Each row is a point. Two turns around zero, p and q, are shown by what they do to some points. Write where each new point lands after one turn and then the other. Backwards means that the second turn is done in reverse. Each puzzle has new turns, and all numbers are rounded.

Turn p:
[ 0.36 -0.01] -> [ 0.31 -0.18]
[-0.05  0.11] -> [0.01 0.12]
[ 0.04 -0.35] -> [-0.13 -0.33]
[-0.35  0.25] -> [-0.19  0.38]
Turn q:
[0.03 0.14] -> [0.00 0.14]
[-0.01 -0.11] -> [ 0.01 -0.11]
[-0.50 -0.18] -> [-0.46 -0.27]
[ 0.19 -0.17] -> [ 0.22 -0.13]
[0.28 0.32] -> [0.22 0.37]
Where do these land?
p, then q: [-0.09  0.38] -> [0.03 0.39]
q, then p backwards: [ 0.20 -0.03] -> [0.18 0.10]
p, then q backwards: [0.07 0.11] -> [0.12 0.04]
p, then q: [-0.19 -0.46] -> [-0.32 -0.38]

Turn p:
[ 0.17 -0.14  0.26] -> [0.04 0.06 0.33]
[ 0.28  0.14 -0.27] -> [ 0.36  0.09 -0.19]
[-0.47 -0.51 -0.08] -> [-0.32 -0.62  0.07]
[-0.02  0.09 -0.02] -> [-0.02  0.06 -0.07]
[-0.05  0.06 -0.13] -> [ 0.01 -0.03 -0.15]
[0.08 0.36 0.24] -> [-0.08  0.43  0.01]
Turn q:
[0.05 0.15 0.15] -> [0.02 0.19 0.10]
[ 0.35  0.40 -0.13] -> [ 0.20  0.43 -0.27]
[-0.32 -0.10 -0.03] -> [-0.28 -0.19  0.05]
[-0.08 -0.45  0.01] -> [ 0.06 -0.44  0.12]
Where do these land?
p, then q: [-0.33 -0.22 -0.05] -> [-0.13 -0.37  0.09]
q, then p: [-0.13  0.18 -0.05] -> [-0.14  0.00 -0.18]
p, then q: [ 0.33  0.18 -0.51] -> [ 0.43  0.07 -0.46]
p, then q: [0.13 0.08 0.23] -> [-0.05  0.24  0.12]
p, then q: [-0.33 -0.06  0.14] -> [-0.30 -0.18  0.11]
q, then p backwards: [ 0.33 -0.16  0.24] -> [ 0.41 -0.16 -0.02]

Turn p:
[-0.12  0.06 -0.05 -0.30 -0.07 -0.08] -> [-0.11  0.09  0.00 -0.25  0.01 -0.20]
[-0.29  0.42 -0.46 -0.04 -0.31 -0.12] -> [-0.46  0.48 -0.05  0.12  0.17 -0.31]
[-0.11 -0.10  0.40  0.25  0.38 -0.24] -> [ 0.29 -0.46  0.29  0.20  0.06 -0.14]
[-0.02 -0.27  0.41  0.16 -0.14 -0.12] -> [ 0.15 -0.21  0.26  0.09 -0.40  0.01]
[-0.31 -0.38  0.13 -0.26  0.01 -0.24] -> [-0.09 -0.34  0.01 -0.23 -0.28 -0.35]
[ 0.10 -0.05 -0.04  0.00  0.10  0.43] -> [-0.08 -0.08 -0.11 -0.10  0.11  0.40]
[ 0.44 -0.01 -0.18  0.28  0.08  0.15] -> [ 0.25  0.12 -0.27  0.24  0.08  0.34]
[ 0.31  0.34 -0.22 -0.08 -0.05  0.22] -> [ 0.04  0.41 -0.13 -0.08  0.26  0.24]
Turn q:
[ 0.08 -0.24  0.21 -0.06 -0.37 -0.08] -> [ 0.10 -0.37  0.30 -0.01  0.02  0.12]
[-0.12 -0.24 -0.22 -0.07  0.05 -0.24] -> [-0.03 -0.27 -0.21  0.06  0.08 -0.24]
[ 0.00  0.16  0.27 -0.22 -0.38 -0.23] -> [ 0.18 -0.18  0.40 -0.21 -0.24 -0.12]
[ 0.07 -0.25 -0.14 -0.37 -0.10  0.40] -> [-0.01 -0.23 -0.23 -0.36  0.13  0.38]
[-0.32  0.29 -0.19  0.34  0.05  0.23] -> [-0.18  0.29 -0.23  0.25 -0.38  0.11]
[ 0.25  0.17  0.39  0.02  0.32 -0.11] -> [-0.03  0.37  0.34 -0.06  0.27 -0.16]
[-0.28 -0.02 -0.19 -0.01  0.30  0.39] -> [-0.38  0.16 -0.39 -0.07 -0.03  0.17]
[ 0.33  0.13 -0.14  0.36  0.13 -0.36] -> [ 0.35  0.23  0.01  0.39  0.16 -0.26]
Where do these land?
q, then p: [-0.29  0.17  0.08  0.07 -0.24 -0.04] -> [-0.13  0.14  0.17  0.04 -0.34  0.00]
p, then q: [-0.23 -0.31 -0.02 -0.04  0.09 -0.22] -> [ 0.05 -0.39 -0.02  0.15  0.06 -0.16]
p, then q: [-0.25 -0.08  0.00  0.33 -0.07  0.25] -> [-0.34 -0.08  0.01  0.24 -0.13  0.22]
q, then p: [-0.07  0.05  0.22 -0.30 -0.35 -0.03] -> [ 0.06 -0.04  0.10 -0.36 -0.35  0.04]
q, then p: [ 0.01  0.07  0.05 -0.23  0.24 -0.34] -> [ 0.22 -0.01  0.02 -0.08  0.05 -0.42]
p, then q backwards: [ 0.58 -0.17  0.21  0.22  0.19  0.08] -> [ 0.41  0.03 -0.29  0.11 -0.45  0.16]
q, then p backwards: [ 0.39  0.24  0.08 -0.41  0.06  0.30] -> [ 0.37  0.23  0.14 -0.47  0.01  0.22]
q, then p: [-0.49 -0.19 -0.18  0.09  0.26  0.19] -> [-0.55 -0.09 -0.14  0.20  0.04 -0.21]
p, then q: [ 0.36  0.20 -0.44  0.26 -0.17 -0.18] -> [ 0.31  0.46 -0.21  0.29 -0.23 -0.05]

Turn p:
[ 0.11  0.18 -0.19 -0.03  0.04 -0.17  0.05 -0.27] -> [ 0.25  0.10 -0.12  0.00  0.02  0.08  0.02 -0.30]
[ 0.31 -0.13 -0.05  0.11  0.24  0.09 -0.33 -0.30] -> [ 0.10 -0.09  0.28  0.15  0.32  0.25 -0.23 -0.23]
[ 0.08 -0.01  0.29 -0.01  0.23 -0.57  0.13  0.30] -> [ 0.10  0.08 -0.09  0.28  0.31 -0.42  0.43  0.14]
[-0.11  0.17 -0.24 -0.32 -0.05  0.26  0.14  0.18] -> [ 0.00 -0.05 -0.24 -0.47 -0.08  0.10 -0.01  0.15]
[-0.12  0.11 -0.01  0.24  0.02 -0.08 -0.60 -0.08] -> [-0.27  0.21 -0.01  0.22  0.24 -0.05 -0.44 -0.19]
[-0.48 -0.25 -0.04  0.06  0.16  0.18  0.03  0.07] -> [-0.53 -0.14 -0.07 -0.01 -0.07  0.18  0.15  0.04]
[ 0.09 -0.09 -0.11  0.00 -0.11 -0.20  0.05  0.12] -> [ 0.15 -0.05 -0.17  0.16 -0.02 -0.04  0.02  0.12]
[ 0.01 -0.02  0.00 -0.58 -0.36  0.15  0.34 -0.24] -> [ 0.28 -0.41 -0.07 -0.44 -0.43 -0.14  0.05 -0.13]
[ 0.61  0.07  0.09  0.60 -0.35  0.33  0.18  0.31] -> [ 0.39  0.40  0.47  0.20 -0.26  0.21 -0.20  0.62]
[-0.49 -0.02  0.26 -0.05  0.16  0.00  0.00 -0.07] -> [-0.48 -0.03  0.03 -0.07 -0.03 -0.18  0.20 -0.19]
Turn q:
[ 0.11  0.09  0.09  0.14  0.09  0.20  0.43 -0.25] -> [ 0.15  0.09  0.34  0.17 -0.04 -0.03  0.14 -0.38]
[ 0.22  0.05  0.22  0.20  0.45  0.20  0.03 -0.25] -> [ 0.23  0.00  0.35  0.31  0.31  0.10 -0.19 -0.18]
[ 0.39  0.00  0.01  0.23  0.18  0.35  0.14 -0.31] -> [ 0.13  0.01  0.22  0.51  0.14  0.17  0.07 -0.31]
[-0.24 -0.19  0.02 -0.16 -0.34 -0.14 -0.35  0.10] -> [-0.31 -0.23 -0.22 -0.24 -0.19  0.08 -0.09  0.28]
[-0.52  0.04  0.05 -0.23 -0.16 -0.30 -0.18  0.38] -> [-0.20  0.06 -0.15 -0.61 -0.11 -0.15 -0.11  0.37]
[ 0.00 -0.10  0.20 -0.20 -0.26  0.20  0.13  0.41] -> [-0.04  0.07  0.18 -0.09 -0.23  0.06  0.34  0.40]
[ 0.06 -0.32 -0.14  0.07  0.09  0.17  0.20  0.30] -> [-0.10 -0.02  0.08  0.13  0.21 -0.18  0.41  0.15]
[-0.05 -0.07 -0.13  0.24  0.15  0.47  0.17 -0.45] -> [-0.21  0.00  0.28  0.23  0.22  0.20  0.11 -0.53]
[ 0.15  0.60 -0.28 -0.07  0.06 -0.44 -0.39  0.01] -> [ 0.28  0.34 -0.63 -0.07 -0.01  0.03 -0.46  0.00]
[-0.07 -0.06  0.08  0.11 -0.27 -0.39 -0.05  0.28] -> [-0.09 -0.04 -0.15 -0.08 -0.28 -0.35 -0.11  0.29]
[-0.05 -0.05 -0.12 -0.33  0.02 -0.32 -0.13 -0.22] -> [ 0.16 -0.28 -0.31 -0.27 -0.01  0.06 -0.10 -0.10]
Where do these land?
q, then p: [ 0.08 -0.10  0.29  0.18 -0.08 -0.19  0.32 -0.03] -> [ 0.14 -0.04  0.10  0.35 -0.11 -0.34 -0.01  0.00]
q, then p backwards: [ 0.07 -0.12 -0.29  0.19  0.02  0.42  0.22 -0.11] -> [-0.18 -0.09  0.12  0.25  0.40 -0.23  0.07 -0.21]
p, then q: [ 0.01  0.24 -0.43  0.20 -0.62 -0.07  0.34  0.10] -> [-0.16  0.39 -0.52  0.30 -0.43  0.17  0.22  0.07]
p, then q: [ 0.18 -0.31 -0.06 -0.16 -0.14  0.12 -0.29 -0.16] -> [-0.19 -0.37  0.01  0.19  0.16  0.12 -0.11  0.20]
p, then q: [ 0.10  0.00  0.12 -0.22  0.20  0.21  0.08  0.13] -> [ 0.23 -0.11  0.15 -0.17  0.09  0.02  0.16  0.17]
p, then q: [ 0.30 -0.05 -0.16 -0.11  0.36 -0.31 -0.21  0.11] -> [ 0.23  0.01  0.02  0.24  0.53 -0.12 -0.01 -0.09]
q, then p: [ 0.00  0.19  0.24 -0.03 -0.16  0.06 -0.59 -0.21] -> [-0.35 -0.05  0.08 -0.14  0.04  0.14 -0.56  0.17]
q, then p: [-0.38  0.36 -0.03 -0.26  0.18 -0.11  0.45 -0.10] -> [ 0.43 -0.17  0.05 -0.37  0.07 -0.29  0.04 -0.39]
p, then q backwards: [-0.36 -0.21  0.32  0.22  0.23 -0.15 -0.33  0.28] -> [-0.14 -0.34 -0.17  0.55  0.01  0.22 -0.16  0.23]
